Each wall is flat, endless, passes through zero and stands at right angles to its row. A trip goes straight from one point to another. Which walls does it cross, in order?
In the rows, zero is written as 128.

Walls:
(1): [143 129]
(2): [140 144]
(3): [ 99 164]
(4): [156 116]
Trips:
[109 182] to [105 149] => none
[139 145] to [156 141] => 3
[ 94 173] to [128 148] => 1
[117 133] to [ 90 147] => none
[116 107] to [192 138] => 4, 1, 2
[119 129] to [108 181] => 2

Walls:
(1): [ 78 128 126 133]
(2): [93 76 78 88]
(3): [ 68 134 128 113]
Trips:
[123 115 108 123] to [134 141 148 115] => 1, 2, 3
[140 140 125 118] to [122 139 154 133] => 3, 1
[182 127 123 134] to [108 160 155  87] => 3, 1
[183 142 138  95] to [177 115 112 127] => none
[153 101 123 136] to [136 180 148 108] => 2, 3
[158  67 107 141] to [ 99  94 173 148] => 1, 3, 2
[ 87 151 148  71] to [147 145 168 115] => 2, 1, 3
[130 155  92 116] to [156 141 147 154] => 3, 2
[129 136 106 112] to [ 81 152 155 126] => 1, 2

Walls:
(1): [149 153 144  82 112 168 128 158]
(2): [ 68 123 138 118 154  91 122 206]
(3): [129 153 100  86 123 107 139 171]
(4): [148 158 119 149 116 147 108 149]
Trips:
[134  81 125 169 101  77 106 115] to [142 101 137 109 122 132 139 133] => 1, 3
[144 150 146 160 126 134 101 121] to [141 160  95 137  90 149 142 113] => 1, 3
[172  63 125 117 139  95 138  46] to [117 121 135 128 179 168 112 158] => 2, 1, 4
[159  60 156 112 154 130  77 125] to [154 141 120 106 162 111 125 141] => 1, 2, 3, 4
[135 129 136 119 104 129  92 159] to [138 153  82 160 193 141 106 137] => 1
[104 101 120 118 121 130 121 139] to [101 131  83 184  82 108 123 135] => 4, 3

Walls:
(1): [120 143 130 107 134 129 167 169 145 156 127]
(2): [144 110 127 140 140 104 143 150 146  83 156]
(3): [172 145 138 104  89 154 100 121 106 103 135]
(4): [168 133 130 133 105 156 117 184  77 174 131]
(5): [161  79 115 118 162 122 177 115 124 166 137]
(6): [137 151  96  83  76 124 138 133 112 177 141]
Trips:
[139 159 129 106 163 129  95 127 112 178 119] to [145 154 125 112 155  74 164 128 132 110 132] => 3, 4, 2, 6
[109 139 144 120 149  80 110  99 154 107 161] to [137  58  63 121  98 105 118 102 113 120 132] => 5, 6, 3
[116 173 174 115 101 184  94 134 115 129  66] to [100 166 139 144 156 153 166 118 150  89 126] => 6, 1, 4, 3, 2
[ 99 180 134 142 114 125 154 166 182 115 122] to [162 134 159 123 172 104 119 117 100 178 164] => 6, 4, 5, 2

Walls:
(1): [151 134 124 121 121 133 142  96 126 163 224 134 178 114]
(2): [134 142 126 129 136 140 161 119  97 106  88 175 117 106]
(3): [124 127 143 123  81 144 141 127 176 175 109  78 115 165]
(4): [130 122 126 136  89 108 108 138 187 144 118 110 110 128]
(5): [101 172 125 112 122 106 134 132 168 167 126 127 131 135]
(6): [131 159 155 141 140 144 155 151  87 102  70 127 117 142]
(7): [ 85 118 114 153 115 172 112 122 135 123 147 145 143 117]
(8): [141  92 122 146  97  92 180 119 180 115 164 122 160  94]
(9): [136 121 151 112 106 136 122 147 173 109 101 149 107 156]
(10): [134 117 113 114 126 184 174  87 144 127 135 118 139 154]
Trips:
[104 177 152 129  91 141  89 113 150 208  91 119 109 125] to [120 115 145 120 120 124 152 118 143 104 140 155 118  92] => 2, 8, 1, 3, 10, 5, 4
[117 114 123 102 143 135 119 131  87 179  67 124 179  98] to [118 118 108 119 161 101 113 120 146  99  78 113 107 183] => 3, 9, 4, 2
[110 172  94 114 108 133 125 122 121 173 141 136 138 158] to [114 115  78 100 135 138 147 142  85 147 150 179 123 193] => 4, 2, 3, 5
[127 148  97 119 118 131 146 137  95 123 145 131 143 144] to [155 148  96 107 141 139 106 118  53 128 105 104 145 131] => 7, 1, 10
[107 172 157 138 128 112 172  97 143 142 141  97  73 135] to [ 84 143 124 161 158  76  72 104 125 118 144 146 121 149] => 8, 10, 6, 3, 7

Walls:
(1): [147 116 107 166 161 131 119 192 139 112 124 126 145 102 141 113 128  99
 142 120]
(2): [121 106 119 190 160 135 166 134  96 145 128 108 117 150  99 132 159 113
 143 128]
(3): [121 114 120 166 125 126 153 126 137 146 103 110 144 178 136 112 162  93
  69 169]
(4): [153 107 138 159 123 106 135 100 151 162  96 106 116 146 109 122 137  99
 209 119]
(5): [139 144 156 129 136  78 147  39 115  86 126 111 147 126 150 119 120 153
 143 113]
(6): [143 106 111 147  94 120  83 176  95 140 144  87 139 118 166  88 127 137
 138 147]
(7): [ 94 129 217 122 121 100 130 134  80 134  90 124  95 117 121 107  86 110
 155 116]
(8): [ 82 163 159  88 170 116 120 142  70 126  98  97 101 133  76 129 207 155
 140 129]
(9): [159  81 137 132 134 148 155 158 123 112 102 138  77  86  82 133 105 168
  98 141]
Trips:
[131 162 112 141 155 136  94 187 116 129  91 125 132 131 136 105 142 110
  77 144] to [137 173 114 122 186 129 119 131 140 127 121  97  94 100 165 110 137 146
 133 118] => 2, 9, 3, 5
[147 135  87 130 113 152 145  66 109 154 133 119 125 127 103 175  99 130
 169 131] to [165 143 131 111 124 100 159 138 106 115 144 149  81 123 132 159 116 116
 125 118] => 9, 7, 2, 4

Walls:
(1): [100  86 137 113 127 158 152 160 133  89 110 126 149 113 145  96 132 158
  96 119 130 140 103 116 115 139  84 129 172 141 126 157]
(2): [183 111 199 146 182 124 126 115 125 126 151 150 105 141  84  89 175 123
 156 129 188 142 139 124 160 129  81 109 150  92 121 131]
(3): [ 86  96  88 131 136 163 146 133  99 162 144 157 121 105 148 179 110 145
 122 139 128 136 129 113  84 143 145 103 131  28 155 112]
(4): [114 123 153  89 138 100 146 113 102 116 160 102 191 125 143 127 144 103
 145 176 102 101 165 167 155 125 144 174 167 130 157 145]
(5): [126 163 114 133 126 128 147 129 105 118 174 165 113 124 120 143 112 170
 103 139 159 121 142  88  77 124 160 103  89  94 143 174]
(6): [128 102 136 117  86 130 128 149  92  67 100 149  98 151  65 134 139 139
 127 153 104 142 106 143 133 146 143 161 100  73 125 161]
(7): [ 92 110  91 163  64 156 132  61 111 107 161 109 179 141 136 111 100 130
 119 132 118 109 170  99 130 138 109 143 157 124 126 111]
(8): [101 146 116 101 136 176 112 124 101 123 125 151 107 115 153 100 104 139
 134 134 149 119  87 125 128 107 125 133 142 131 153  92]
(9): [127 135 133 121 173 134 117  72 152 140 134 124  91 142 137 105 125 136
 138 103 168 119 103 133 127 110 154 141  84 128 135 184]
(10): [161 128 112 198 133 118 110 152 150 168 116 182 152 127 127  93 156 129
 125 120 107  99 166 156 118 120 112 108 127 110 151  47]
Trips:
[122 153  91 116 147 125 121 119 127 119 135 110 108  97 103 122 122 145
 138 178 126  89  91 123  84 124  87  96 121 123  70 124] to [152 150 228 120 129 151 136 135 127 143  90 168 139 125 136  82 159 149
 146 104 122 157 127 128 138 103 166  82 116 146 136 134] => 2, 3, 10, 5
[128  80 129 123 180 102 141 124 102 120 130  95 145 104  94 120 128 153
 130 136 145 109 108 154  80 124 123  95 154  94 102 174] to [117 152 165 108 137 177  96  88 141 146 133  83 152 178 181  98  64  89
 139 163 159 131 134  89 181 159 177  63 182 105 136 155] => 6, 7, 8, 5, 1
[134 126  98 132 172 130 133 162 125  60 163 151 163 115 126 120 132 117
 152  65 147 131 131 157 128 101 119 124 131 150 157  58] to [141 164  97  31 124 131 148 145 127 151 163 121 148 161 126  92 115 102
 146 130 138  71 139  76  94 119 165 118  92 112 151 109] => 1, 5, 2, 3, 9, 7, 10
[114  61 140 167 171 108 101 136 116 191 142 137 142 167 110 131 189  84
  93 176 185  91 138 138 118 126 136 158  87 118 124 113] to [115 117 124 150  86 134 123 194 124 133 130 138 113 141 167  84 128  84
 127 118 128 150 106 130 128 103 122 128 130 110 117 129] => 6, 4, 9, 1, 8, 2

Walls:
(1): [162 162 124 105 165 123 120  87 119 116 162 105 163 103 117  92 147 106
  87 183 126 106 109 132 104  82 142 156 161 134  87 108 121  99 135 109
 109  90 132 173 130 150  55 142 148 130 139 143]
(2): [164 159  71  94 139  97 148 138 132 109 121 139 138 157 161 123 170 170
 181 128  93  99  59 150 168 113  80  97 146  93 151 105 115 148 165 110
  56 133 146 121 144 105 126 142 104 132 153  94]
(3): [130 150 136 128 106 130 106 102 149 167  96  96 108 132 134 116  93 113
 133 149 120 169 163 148 123 105 143 136 103 125 120 127 147 103 100 130
  85 120 133 166 173 222 109 133 115 114 147 135]
(4): [130  74 169 179 103 139 123 110 108 142 119 120 135 124 139 131 154  94
 103 109 146 129 174 105 110 175 154 145 130 135 156  76 112 129 134 112
 127 107  52 144 102  96 114 124  99 142 117 147]
(5): [100 106  89  82  99 125 144 128 108 129 107 173 123 157 147 112  96 127
 183 127 107 123 113  99 107  71  92  71 171  91 138 162 164 150 137 151
  85 120 136 126 135 132 152  79 141 136 161 177]
(6): [ 82 191 104 157 118 110 151  91 112 127  78  94 130 129 134 189 140  91
 142  95  84 104 149 168 124 139 168 144 126 140 102 153 136 201 112 177
  88 152 125  62 100 105 106 157 144 141 203 106]
(7): [103 112 118  93 111 147 102 109 142 128 109 127  76 157 135 118  96 155
 165 136 117 169 131 104 102 124 134 145 136 139  66 149 187  83 118 104
  93 153 136 152 117 108 126 138 108 110 142 129]
(8): [123 146  99 144 156 129 137 123 164 122 110  49 127 116 147 119 101 115
 153 100 154 120 157 145 100  86 147 187 137 102  69 120  87 136 181 102
 107 146 132 181 126 158 135 159 148 121 156 184]
(9): [103  82 161 125 141 168 102 118 117 108 171 155 129 143 134 133 171  83
  62 137 105 183 131 137 140 113 147 110 125 141  89 170 192 122  84  91
 107 116 100 115 124 134  93 145 125  55 128 111]
(10): [125 106  85 109 107 120  75 139 109 147 148 117  82 105 114 113 100 110
 137 146 202 131  84  90 147 165  91 171 145  83  81 164 126 155 139 136
  88 133 173 111 144 134 170 144 116 100  90 130]
(11): [124  96  99 128 140 135 115 136 179 125 114 165  84 142  95  80  89 121
  80 162  84  96 117 160 144 102 139 106 144 106 140 143 152 141 125 120
 174 117 141 177  90 163 177 168 140 135 114 101]
(12): [121 117 153 159 149  87  91  67  91 110 140 120 146 113 124 144 152 117
 130 139 170  82 117 122 154  97  99 128 141  96 137  66 151 180 103 144
 169 158 124 160 165  72 138 105  88 102 114 130]
Trips:
[115 132 133  86 104 120 125 123  91  88 108 143 122 123 154 128 150 114
 137  86 161 200 135 126 147 111  88 105 100 139 131  62 106 134 108 112
 101 154 162  83 140 119 111  95  78 117 154 117] to [137 125 189 140 107 125 148 130 129  96 148  79 125 122 162 123 162 135
 166 151 118 117  83 182 180 149 110 138 160 100 120 121 105 126 106 140
  89 144 120 137  44 180 149 136  92 130 136 176] => 7, 8, 9, 5, 1
[ 86  57  94 100 172  91  91 126 104 109 156 154 106 105 177 130 118 126
 149  97 162 140 110  96 109 135 146  96 103 132 122 118 103 136 121 177
 126 145 125 117 131 121 141  91 126 152 103 187] to [109 103 134 119  93 149 107  74 161 108 162 138 139  91 126 181 162 128
 102 167 142 123 129  69 138 141 180 127 155 147 114 122 124 113 142 125
 134 203 168  92  95 139 134 158 105 159 143 134] => 9, 6, 5, 1
[123  91 136 164  90 157 154 106 132 145 102 143 147 158 135 111 109 158
 157 125  89 178 139 109 131 111 124 118 107  96  65 146 142 110 130 155
 113  94 118 102 184 147 154 109 111 142  91 134] to [137 114 114 125 150 141  86 109  98 157  76 142 117 121 119  97 141 107
 112 122 138  73  67 117 162 135 205 108 123  94 114 148 122  93  89 171
 163 158 137 104 111 121 133 113 125 110 104 114] => 11, 12, 3, 6, 5, 7
